Every row gives one point. A path goes straight from each point to the next, and from the last back to the first. The post is the endless flat space through its rows: a point in 2 columns, a line in 3, a plane in 4, and so on, so that a path can go around it. Count how often the path circles the post. Going back the other way cancels.

Post:
[[ 2.7 -3.7 -5.1]
 [-4.2  1.9  4.7]]
Path:
[[ 1.0 -7.7 -2.0]
 [-0.3 -2.2  9.4]
 [ 5.5  0.4 -2.9]
 [ 4.1  0.6 -3.4]
 [-4.7  5.2 -3.9]
 [-7.0 -3.8 -1.1]]
Times around: 1

Post (8 x 9):
[[ -4.8  -2.4  -1.7  -2.6   4.4  10.4  -4.3   1.2  -3.4]
 [ -3.5  -2.0   6.4  -1.2   5.3  -5.6   4.7  -5.4   8.3]
 [ -2.3   5.2  -6.1   0.5   1.8  -6.1   4.7  -7.2  -1.9]
 [ -5.3   0.8 -12.2  -1.8   0.8   4.6   3.3  -3.5   1.4]
 [ -3.8   0.7  -6.6  -3.9  -3.1   1.8  -1.5  -6.5  -2.7]
 [ -0.9  -3.5  -1.0  -0.7  -1.3   8.7  -7.1   8.8  -2.9]
 [ -2.7   0.2  10.1  -1.3  -0.2  -2.5   6.4   1.3  -1.1]
 [  0.0  -3.7   7.7   4.5   0.1   6.1   0.6   1.6   0.9]]
Path (19 x 9):
[[ -0.7  -0.4   3.3   4.5   0.4   1.7   0.8   2.5   2.4]
 [ -5.3   0.6  -1.2   5.0  -1.9  -1.9   1.3   1.2  -2.5]
 [ -6.1  -4.7  -0.8   5.1   3.2   2.1   2.0  -7.6   5.7]
 [ -4.7   2.4  -6.9  -1.0  -4.6  11.3  -6.7   1.2  -5.1]
 [ -5.1  -0.6   1.8  -1.7   3.1   8.4  -1.4  -0.9   4.8]
 [ -2.6   1.8  -3.1   3.6  -2.0   2.6  -0.8  -4.6  -3.4]
 [ -6.3  -3.4  -3.3  -1.3   2.9  -1.6  -0.4   0.3   0.2]
 [-11.5  -1.0  -4.0  -0.4   5.0   4.4  -3.3   1.1  -2.6]
 [ -2.8  -0.2   3.1   0.0   1.1   4.0  -2.2  -2.6   1.0]
 [ -2.4   3.8   6.7  -8.3   0.3   2.8   4.3  -4.7  -0.9]
 [ -5.4   5.4  -3.4   2.4   7.5  -2.9   1.1   2.4   2.2]
 [ -5.4  -1.6   5.8  -4.6  -1.4  -6.2   1.1  -5.5   2.1]
 [ -3.5  -4.0  -3.4  -0.3   8.3   5.5  -3.2  -1.2   0.1]
 [ -2.6  -1.2  -1.0  -5.3   4.8   6.8   7.3   2.5  -0.5]
 [ -2.4  -4.4   1.9  -3.4   2.2   5.0  -7.2  -9.0  -3.4]
 [ -2.2  -5.9   7.8   6.4  -0.7  -1.3  -3.3  -0.9  -2.7]
 [ -9.8   1.5   6.3  -1.4   9.9  -4.6   5.7   3.5   6.1]
 [ -5.1   5.5  -6.3  -3.7   2.5   5.8  -3.3   0.2  -1.6]
 [  4.2   7.1  -1.7  -0.8   0.5  -1.8   4.2  -2.7  -0.6]]
Times around: 0
